Each row is a point. Two turns around zero, p and q, are shown by what they do to some points. Where does a point land after both, in the order given? Backwards means that the second turn is done in reverse. Each puzzle has new turns, and all numbers are rounded.
(in the rows, 128 means zero)

Turn p:
[107 100 164] -> [140 137 176]
[106 165 133] -> [100  96 133]
[148 132  83] -> [140 126  80]
[150 115 132] -> [132 153 123]
Turn q:
[102 119 114] -> [156 126 115]
[137 159 171] -> [110 121 178]
[110 131  89] -> [147 105  97]
[113 143 164] -> [137 129 169]
[168 116 135] -> [ 91 148 123]
[138 100  94] -> [126 139  84]
Where do these land?
p, then q: [142  82  92] -> [ 75 109 108]
p, then q: [177 141 146] -> [152  81 137]
p, then q: [105 131 144] -> [133 151 144]
p, then q: [111 164 128] -> [160 150 118]
q, then p backwards: [105 122 130] -> [123 106 120]

Turn p:
[145 112 110 161 103  87] -> [ 88 161 164 120 123 114]
[113 153 141 139 160 144] -> [143  97 111 141 108 109]
[162 131 105 162 138 171] -> [127 165  84 132  94 111]
[ 85 164 120 100 128 152] -> [156  97 104 145 169 109]
[104  95 124 117 112 104] -> [ 97 118 145 117 155 148]
[144 132 113  93 149 142] -> [159 129 108  97 133 133]
[144 109 182 124 106  95] -> [127 129 182 143 114 171]
Turn q:
[135 121 146 103 110  65] -> [158 165  96 117 157  96]
[132  86 113 143 136  93] -> [123 154  83 145 107 120]
[142 156 118 174 203 151] -> [ 76  86 112 159 148 185]
[136  88 131  99 112 141] -> [122 144 128  92  97 108]
[115 135 188 157 108 133] -> [139  78 129 136 142  81]
[114 151 112 115 129 130] -> [131 141 152 135 140 142]
[115 122 131 102 109 150] -> [129 135 159 108 115 114]
[114 140 112 151 144 143] -> [115 116 140 155 124 148]
[148 151 102 108 101 146] -> [158 133 153 104 120 158]
Where do these land?
q, then p: [109 102 147 175 139 111] -> [ 73 137 140 121 130 102]
p, then q backwards: [102 119 129 154 150 127] -> [126 108 147 150 144 148]
p, then q backwards: [121 123 119 126 150 106] -> [136 124 148 119 126 151]
q, then p: [164 127 130  88  84 147] -> [179 147 142 110 146 165]
q, then p: [114 138 125 175 118  93] -> [ 96 156 125 122  92 102]
p, then q: [153 140 151  88 112 122] -> [122  92 120  90 138 144]
p, then q: [163 146 107 105 161 182] -> [164 156 123 101 116 188]
p, then q: [ 81 138 150 150 104 107] -> [103 107 103 165 122  93]
p, then q: [145 119  95  91 133 156] -> [119 151 141 106 135 176]

Turn p:
[136 142 105  81 103 156 135 119] -> [136 146  87 121 120 122 126  80]
[101 128 133 126 128 128 154  99] -> [130  93 115 132 102 124 115 127]
[133 100 103 155 149 148 145 142] -> [132 128 116 101 153 109 110 164]
[158 134 122  78 190 145 148 188] -> [105 156  99 154 180  56 160 127]
[107 137 104 158 118  99  99 134] -> [119 127 132 135 141 183 122 149]
[137 134 169 149 144 117  66 113] -> [164 143 178 156 118 150 157 148]
[120 141 133 170 107 126 160 121] -> [112 115 146 122 113 133  79 136]
[159 123 103  89 112 110 123 115] -> [137 124 118 113 153 137 146  78]
[100 113 180 146 102 122 121 122] -> [117 120 161 120  73 138 139 145]
Turn q:
[ 93 153  98 133 158 121 125 143] -> [115 118 110 118 151 146 173 149]
[131 130 141 156 145 141 106 152] -> [102 117 103 115 143 105 122 119]
[106  97 135 136 122 120  91 135] -> [126  99 132 116 143 131 129  85]
[155 117 156  84 111 168 133  84] -> [193 139 129 125 103 118  79 134]
[171 107 138  78 119 160 141 112] -> [181 161 149 118 119 104  92 136]
[103 111 161 149 150 102 133 153] -> [ 82 106 137 105 145 148 111 123]
[112 156  78 161 107 134 162 142] -> [110 133 123 188 146 128 166 155]
[131  95 125 142 151 106 125 119] -> [113 148 129 115 140 152 122  99]
[137 143 109 140 131  90 119 152] -> [ 93 136 137 123 118 122 165 122]
[164 132 175 101 115 157 121  61] -> [182 138 106 122  74 126  70 125]
[106 167  91 128 100 109 153 156] -> [112 115 151 163 126 127 178 163]
Where do these land?
q, then p: [159 103 150 104 120 124 105 100] -> [157 136 147 128 118 147 138  81]
q, then p: [147  98 121 113 110 152 152 118] -> [145 146 169 154 140 132 126 128]
q, then p: [143 140  86 107 142 152 130 108] -> [117 140 134 142 166 112  97 103]
p, then q: [108 128 132 115 111  92 125 158] -> [138 103 125 145 157 153 119 150]
p, then q: [144 117 134 158 124  70 131 150] -> [127  98 123  92 157 145  87 142]
p, then q backwards: [131 148 145 155 115 125 114 165] -> [148 119 125 133 132 103 172 136]
q, then p: [119 171 119 100 154 177 155  97] -> [104 182 121 116 188 117 119 123]
p, then q: [116 144 125 109 167 175 164  94] -> [103 161 142 143 111 125 167  73]
q, then p: [124 113 128 144  94 113 116 100] -> [159 121 144 107 108 140 105 130]
q, then p backwards: [ 89 117 141 173 144  99  88 190] -> [133 102 114  95 118  59 181 156]
